Every row gives one point. Each copy is the shape, with its points in the same order, stretched, turned, moved and blurred by noise. Some copies are also mirrored. Which?

Shape (9 x 3):
0: +0.19 +0.56 +0.17
1: -0.22 -0.22 -0.21
2: -0.26 +0.21 +0.28
3: -0.44 -0.56 +0.26
4: +0.07 +0.00 +0.14
5: -0.62 -0.02 -0.18
6: +0.20 -0.57 -0.36
7: +0.39 +0.52 +0.07
8: +0.04 +0.16 -0.36
Copy 1, 9 rows:
0: +0.70 -0.46 +0.33
1: -0.27 +0.05 -0.19
2: -0.02 -0.53 +0.30
3: -0.81 -0.01 +0.23
4: +0.16 -0.09 +0.31
5: -0.42 -0.37 -0.20
6: -0.08 +0.63 -0.17
7: +0.85 -0.32 +0.19
8: +0.31 -0.07 -0.26
Copy 1 is: mirrored
Copy 2 (9 x 3):
0: -0.15 +0.42 +0.40
1: -0.24 -0.29 -0.21
2: -0.28 +0.21 -0.21
3: -0.03 -0.24 -0.80
4: +0.00 +0.01 -0.04
5: -0.61 -0.12 -0.36
6: +0.11 -0.70 +0.01
7: -0.07 +0.32 +0.61
8: -0.33 -0.19 +0.35
Copy 2 is: mirrored

Shape:
0: -0.15 +0.32 -0.07 +0.50
1: +0.06 +0.22 +0.20 +0.56
2: +0.15 -0.70 +0.17 +0.16
3: +0.26 +0.13 -0.22 +0.44
4: -0.08 -0.29 -0.21 +0.55
5: -0.08 -0.61 -0.05 -0.98
6: -0.26 +0.26 +0.03 +0.45
7: +0.07 +0.27 +0.04 +0.53
Copy 1 (8 x 4):
0: +0.00 +0.15 +0.31 +0.50
1: +0.09 -0.18 +0.30 +0.57
2: -0.13 -0.53 -0.39 +0.13
3: +0.34 -0.02 +0.00 +0.56
4: -0.14 -0.04 -0.23 +0.56
5: -0.11 -0.07 -0.38 -1.10
6: -0.16 +0.11 +0.34 +0.38
7: +0.16 -0.06 +0.27 +0.58
Copy 1 is: only turned
Copy 2:
0: -0.09 +0.45 -0.18 +0.09
1: +0.10 +0.34 +0.11 +0.30
2: +0.24 -0.58 +0.05 +0.58
3: +0.40 +0.21 -0.24 +0.18
4: +0.02 +0.02 -0.36 +0.47
5: +0.00 -1.05 +0.05 -0.23
6: -0.22 +0.39 -0.09 +0.10
7: +0.15 +0.36 -0.04 +0.20
Copy 2 is: only turned

Shape (7 x 4):
0: +0.56 -0.16 +0.02 +0.29
1: +0.52 -0.48 +0.51 +0.05
2: -0.27 +0.24 +0.23 -0.58
3: -0.36 +0.24 -0.18 -0.18
4: -0.03 -0.46 +0.22 -0.35
5: +0.01 +0.37 -0.49 -0.44
6: -0.20 +0.25 -0.08 -0.38
Copy 1, 7 rows:
0: +0.58 -0.36 +0.19 +0.63
1: +0.15 -0.73 +0.38 +0.76
2: -0.33 -0.47 +0.07 -0.40
3: -0.25 -0.01 -0.25 -0.31
4: -0.27 -0.67 -0.11 +0.32
5: +0.31 -0.31 -0.37 -0.49
6: -0.14 -0.24 -0.11 -0.25
Copy 1 is: only turned
Copy 2, 7 rows:
0: +0.00 -0.45 +0.23 +0.41
1: +0.37 -0.42 +0.35 -0.06
2: +0.11 +0.31 -0.61 -0.29
3: -0.32 +0.33 -0.37 -0.02
4: +0.07 -0.15 -0.02 -0.39
5: -0.43 -0.05 -0.58 +0.14
6: -0.11 +0.18 -0.42 -0.10
Copy 2 is: only turned
Copy 3, 7 rows:
0: +0.30 +0.32 +0.47 +0.33
1: +0.62 +0.35 +0.01 +0.42
2: -0.21 +0.28 -0.61 -0.36
3: -0.39 -0.09 -0.29 -0.32
4: +0.32 +0.03 -0.38 -0.09
5: -0.36 +0.21 +0.02 -0.61
6: -0.29 +0.15 -0.30 -0.37
Copy 3 is: mirrored
Copy 4:
0: +0.20 +0.06 -0.42 +0.37
1: +0.34 +0.25 +0.08 +0.74
2: -0.35 -0.36 +0.54 -0.21
3: -0.26 -0.12 +0.19 -0.64
4: +0.41 +0.11 +0.46 +0.08
5: -0.05 -0.63 -0.18 -0.58
6: -0.25 -0.33 +0.16 -0.43
Copy 4 is: mirrored

Shape (10 x 6):
0: +0.22 +0.35 -0.33 -0.29 +0.24 +0.00
1: -0.21 -0.04 +0.38 -0.31 -0.51 +0.25
2: +0.54 +0.21 -0.16 -0.21 -0.59 +0.21
3: +0.23 -0.15 -0.07 -0.22 +0.12 -0.63
4: -0.01 +0.27 -0.17 +0.21 +0.47 -0.36
5: -0.09 +0.16 +0.35 +0.71 -0.03 +0.12
6: +0.18 -0.44 -0.50 +0.63 +0.43 -0.34
7: +0.16 -0.22 -0.45 +0.00 +0.04 +0.33
8: -0.40 +0.33 -0.51 -0.06 -0.52 -0.21
9: +0.05 -0.29 +0.23 -0.02 +0.08 +0.18
Copy 1 (10 x 6):
0: +0.27 -0.58 +0.03 +0.04 +0.08 +0.04
1: -0.45 +0.31 +0.17 -0.61 -0.33 +0.19
2: -0.22 -0.07 -0.50 -0.06 -0.12 +0.68
3: +0.45 -0.20 +0.36 +0.56 -0.48 -0.23
4: +0.44 -0.28 +0.09 +0.52 +0.08 -0.54
5: -0.19 +0.75 -0.16 +0.27 +0.33 -0.28
6: +0.11 -0.04 +0.21 +1.33 -0.04 -0.39
7: -0.36 -0.26 +0.16 +0.26 +0.00 +0.28
8: -0.26 -0.51 -0.64 -0.11 -0.32 -0.32
9: -0.12 +0.33 +0.57 +0.04 -0.14 +0.05
Copy 1 is: only turned
Copy 2, 10 rows:
0: +0.10 +0.08 -0.58 -0.10 +0.27 -0.36
1: +0.49 +0.36 +0.07 -0.40 -0.35 +0.07
2: +0.55 +0.47 -0.50 +0.05 +0.17 +0.02
3: +0.25 -0.36 -0.32 +0.34 +0.05 -0.55
4: -0.44 -0.24 -0.42 +0.22 +0.00 -0.21
5: -0.58 +0.11 -0.01 +0.32 -0.28 +0.55
6: -0.12 -1.00 -0.46 +0.58 +0.18 +0.28
7: +0.40 -0.30 -0.44 -0.20 +0.29 +0.31
8: +0.26 -0.16 -0.78 -0.31 -0.77 +0.05
9: +0.14 -0.07 +0.09 -0.12 +0.10 +0.15
Copy 2 is: only turned
Copy 3:
0: -0.09 +0.00 -0.24 -0.38 +0.09 -0.43
1: -0.14 -0.25 +0.71 +0.17 -0.19 +0.04
2: +0.13 +0.10 +0.38 -0.48 -0.49 -0.31
3: +0.53 +0.03 -0.39 +0.08 -0.03 -0.74
4: +0.07 -0.03 -0.71 +0.05 +0.06 -0.14
5: -0.01 -0.13 -0.09 +0.21 -0.22 +0.79
6: +0.52 +0.78 -0.66 +0.17 +0.05 -0.14
7: -0.01 +0.50 +0.28 -0.26 +0.08 -0.17
8: -0.39 +0.17 -0.29 +0.34 -0.60 -0.31
9: +0.16 +0.11 +0.37 +0.00 +0.13 +0.02
Copy 3 is: mirrored

Shape:
0: +0.17 +0.66 +0.05 -0.26 +0.35 -0.20 -0.08 -0.06
1: -0.70 -0.05 -0.04 +0.27 -0.54 +0.24 -0.99 +0.19
2: +0.12 -0.09 -0.05 -0.43 +0.41 -0.02 +0.07 +0.37
3: +0.15 -0.12 +0.13 -0.29 +0.45 -0.17 -0.08 -0.56
4: +0.06 +0.21 -0.04 -0.14 -0.13 +0.15 -0.08 -0.21
5: +0.08 -0.13 +0.13 -0.05 -0.64 -0.06 +0.10 -0.05
6: +0.06 -0.09 -0.41 +0.29 -0.10 +0.39 -0.09 +0.31
7: -0.18 +0.23 -0.02 +0.00 -0.70 +0.80 +0.00 +0.37
8: -0.62 -0.11 -0.28 -0.24 +0.20 -0.15 +0.03 -0.45
9: +0.15 +0.02 +0.10 -0.29 +0.17 +0.10 +0.04 -1.00
10: +0.01 +0.49 +0.18 +1.07 +0.11 +0.27 -0.09 +0.29
11: -0.69 -0.08 +0.16 -0.21 +0.13 +0.17 -0.32 +0.09
Copy 1:
0: -0.66 +0.01 +0.56 -0.09 +0.05 +0.01 -0.27 -0.04
1: +0.58 -0.19 +0.07 +0.88 -0.50 +0.35 -0.49 +0.17
2: -0.04 +0.18 +0.49 -0.46 -0.32 -0.21 -0.25 +0.09
3: -0.53 +0.16 +0.24 -0.18 -0.09 -0.87 +0.08 +0.02
4: +0.00 +0.03 +0.39 +0.15 +0.10 -0.16 -0.02 -0.06
5: +0.32 -0.32 -0.02 +0.05 +0.09 -0.10 +0.26 -0.11
6: +0.51 -0.02 +0.34 +0.21 +0.15 +0.20 -0.51 +0.44
7: +0.80 -0.06 +0.59 +0.45 -0.05 +0.65 +0.21 +0.11
8: -0.13 +0.69 -0.12 +0.24 -0.16 -0.31 -0.10 +0.05
9: -0.48 +0.29 +0.29 +0.14 +0.14 -1.03 +0.40 -0.09
10: -0.03 -0.40 +0.32 +0.40 +0.29 +0.79 -0.20 +1.21
11: +0.13 +0.37 +0.24 +0.35 -0.63 +0.11 +0.05 +0.23
Copy 1 is: mirrored
Copy 2 (12 x 8):
0: -0.50 +0.36 -0.04 +0.19 +0.30 +0.29 +0.15 -0.09
1: -0.06 +0.36 -0.38 -0.37 -0.62 -0.36 -0.57 +0.69
2: -0.16 -0.19 -0.36 +0.24 +0.22 -0.25 +0.42 -0.41
3: -0.35 -0.05 +0.10 -0.12 +0.61 -0.17 -0.49 -0.19
4: -0.09 +0.32 +0.04 -0.22 +0.21 -0.10 -0.20 +0.04
5: +0.33 +0.16 +0.38 -0.13 +0.18 -0.34 +0.00 +0.48
6: +0.16 +0.13 -0.42 -0.17 -0.40 +0.25 +0.13 +0.00
7: +0.30 +0.53 -0.36 -0.52 -0.21 -0.23 +0.37 +0.25
8: -0.45 +0.20 +0.40 -0.48 -0.22 -0.52 -0.29 -0.17
9: -0.23 +0.30 +0.43 -0.61 +0.55 -0.22 -0.78 -0.26
10: -0.12 -0.08 -0.09 -0.30 -0.32 +1.14 +0.28 +0.78
11: -0.41 +0.04 -0.15 -0.34 -0.04 -0.56 -0.17 +0.16
Copy 2 is: only turned
Copy 3 (12 x 8):
0: +0.19 +0.49 -0.04 +0.24 +0.29 +0.38 +0.33 -0.11
1: -0.58 -0.43 -0.18 +0.59 -0.35 +0.74 -0.86 +0.35
2: +0.11 +0.39 +0.44 -0.37 +0.08 +0.23 +0.19 +0.08
3: -0.16 +0.23 +0.21 +0.09 +0.55 -0.17 -0.05 -0.34
4: -0.22 +0.12 -0.32 +0.08 +0.14 +0.17 -0.08 -0.09
5: -0.52 -0.28 -0.24 -0.02 -0.08 +0.25 +0.03 -0.27
6: +0.15 -0.04 -0.05 -0.07 -0.46 +0.23 -0.40 +0.07
7: -0.40 +0.01 -0.61 -0.17 -0.66 +0.45 -0.21 +0.31
8: -0.29 -0.41 +0.01 +0.09 +0.48 -0.21 -0.05 +0.33
9: -0.33 +0.23 -0.33 +0.06 +0.65 -0.41 -0.16 -0.37
10: +0.09 +0.06 -0.17 +1.01 -0.79 +0.17 -0.35 -0.08
11: -0.48 +0.01 +0.26 +0.22 -0.01 +0.18 -0.21 +0.50
Copy 3 is: mirrored

Shape, 15 rows:
0: -0.46 -0.56 +0.15 -0.36 +0.11 -0.44 +0.23 -0.25 +0.10
1: -0.22 +0.23 -0.62 -0.27 +0.16 -0.07 -0.11 -0.31 -0.10
2: -0.18 -0.26 +0.01 -0.36 -0.14 +0.32 -0.46 -0.19 -0.05
3: -0.13 +0.13 +0.23 +0.54 +0.09 -0.35 +0.40 +0.40 -0.03
4: +0.42 -0.66 -0.55 +0.37 -0.17 +0.41 +0.00 -0.21 -0.19
5: -0.31 -0.65 +0.07 +0.03 -0.40 -0.07 -0.05 -0.37 +0.39
6: -0.22 -0.07 +0.21 +0.08 +0.23 +0.55 -0.35 +0.47 +0.28
7: -0.06 -0.03 +0.44 +0.31 -0.55 +0.37 -0.11 -0.08 +0.28
8: +0.18 -0.29 +0.25 -0.26 +0.24 -0.02 -0.26 +0.15 +0.45
9: -0.23 -0.02 +0.21 +0.05 -0.10 -0.47 +0.17 +0.17 +0.34
10: -0.43 -0.25 -0.37 +0.74 +0.11 -0.11 -0.34 +0.26 +0.02
11: +0.32 -0.30 +0.32 +0.34 +0.39 -0.10 +0.48 -0.35 +0.03
12: -0.21 -0.60 -0.27 -0.22 -0.31 -0.20 +0.55 -0.05 +0.08
13: +0.24 +0.13 +0.26 +0.07 +0.04 +0.37 -0.36 +0.22 -0.54
14: +0.12 +0.10 -0.24 +0.15 +0.29 +0.36 -0.32 -0.14 -0.55
Copy 1:
0: -0.51 -0.08 -0.03 -0.37 -0.28 +0.21 -0.15 -0.45 -0.39
1: -0.18 -0.04 -0.38 -0.40 -0.12 +0.13 -0.22 +0.46 -0.49
2: +0.07 -0.45 -0.33 +0.02 -0.23 +0.45 -0.52 -0.07 -0.02
3: +0.10 +0.13 +0.04 -0.22 -0.02 -0.06 +0.65 -0.32 +0.20
4: -0.01 -0.48 +0.43 -0.10 -0.78 +0.12 -0.41 +0.36 +0.75
5: +0.02 +0.04 -0.02 +0.04 -0.54 +0.35 -0.62 -0.52 +0.31
6: +0.20 -0.11 +0.06 -0.02 +0.23 +0.97 +0.03 -0.26 +0.16
7: +0.70 -0.07 -0.11 +0.18 -0.10 +0.29 -0.35 -0.67 +0.81
8: -0.14 -0.11 +0.25 +0.24 +0.17 +0.10 -0.20 -0.44 -0.17
9: +0.02 +0.30 -0.04 +0.09 -0.02 -0.01 +0.18 -0.57 -0.05
10: +0.21 +0.17 +0.24 -0.09 -0.59 +0.85 +0.13 +0.06 +0.12
11: +0.16 -0.24 +0.53 -0.67 -0.06 -0.26 +0.07 -0.40 +0.39
12: -0.71 +0.06 -0.22 -0.16 -0.46 +0.06 -0.15 -0.12 +0.26
13: +0.35 -0.83 -0.27 -0.11 -0.16 +0.19 +0.10 -0.04 +0.26
14: +0.29 -0.80 +0.00 -0.48 -0.35 +0.27 -0.06 +0.35 +0.02
Copy 1 is: mirrored
Copy 2:
0: +0.03 -0.41 +0.25 -0.47 -0.23 -0.27 +0.66 -0.49 -0.03
1: -0.24 -0.13 -0.66 -0.33 +0.03 -0.36 +0.12 -0.27 -0.03
2: -0.26 -0.37 -0.12 -0.38 -0.51 +0.18 -0.24 -0.15 +0.45
3: +0.58 +0.38 +0.02 +0.07 +0.00 +0.34 +0.39 +0.16 -0.36
4: -1.03 -0.01 +0.18 +0.40 -0.41 +0.37 -0.27 -0.28 -0.12
5: -0.36 -0.03 +0.43 -0.34 -0.37 +0.19 +0.18 -0.85 +0.16
6: +0.05 +0.02 -0.31 -0.13 -0.73 +0.32 -0.12 +0.45 +0.69
7: +0.03 +0.17 +0.30 -0.05 -0.18 +0.82 -0.24 -0.43 +0.49
8: +0.00 -0.15 +0.35 +0.06 -0.64 -0.33 -0.18 +0.04 +0.42
9: +0.54 +0.26 +0.16 -0.23 -0.17 -0.03 +0.34 -0.37 -0.15
10: -0.24 +0.60 -0.27 -0.42 -0.46 +0.21 +0.05 +0.17 -0.45
11: -0.29 -0.06 +0.61 +0.32 +0.28 +0.17 +0.53 +0.19 +0.00
12: -0.16 -0.01 +0.10 +0.00 -0.48 +0.01 +0.49 -0.96 -0.16
13: +0.08 -0.23 -0.14 +0.07 -0.29 +0.52 -0.50 +0.61 +0.02
14: -0.44 -0.28 -0.39 -0.09 -0.01 +0.25 -0.23 +0.56 -0.04
Copy 2 is: only turned
Copy 3 (15 x 9):
0: -0.24 -0.15 +0.39 -0.73 +0.40 -0.55 -0.13 +0.19 +0.13
1: -0.57 -0.40 +0.33 -0.26 +0.02 +0.26 +0.01 -0.04 -0.22
2: +0.73 -0.25 -0.13 -0.46 +0.16 -0.04 -0.05 -0.28 +0.05
3: -0.53 +0.67 -0.41 +0.10 +0.17 -0.45 +0.02 -0.04 -0.09
4: +0.06 -0.41 -0.75 +0.58 +0.11 -0.14 -0.65 +0.44 +0.93
5: +0.40 -0.11 -0.04 -0.75 +0.10 -0.40 -0.80 +0.42 +0.43
6: +0.44 +0.63 -0.44 -0.17 +0.34 -0.05 +0.22 -0.42 +0.53
7: +0.89 +0.03 -0.45 -0.27 -0.33 -0.42 -0.42 -0.15 +0.15
8: +0.53 +0.57 +0.33 +0.17 +0.45 -0.05 -0.21 -0.15 +0.26
9: -0.10 +0.56 +0.15 -0.36 +0.19 -0.32 -0.20 +0.11 -0.12
10: -0.47 +0.42 -0.75 -0.46 +0.53 +0.06 -0.75 -0.04 +0.24
11: -0.34 +0.07 -0.05 +0.43 +0.25 -0.64 -0.41 -0.27 +0.46
12: -0.22 -0.22 +0.18 -0.35 +0.08 -0.43 -0.25 +0.90 +0.38
13: +0.56 +0.18 -0.79 +0.42 +0.10 -0.12 +0.30 -0.51 -0.15
14: -0.08 -0.20 -0.59 +0.29 +0.23 -0.04 +0.21 -0.49 +0.08
Copy 3 is: mirrored
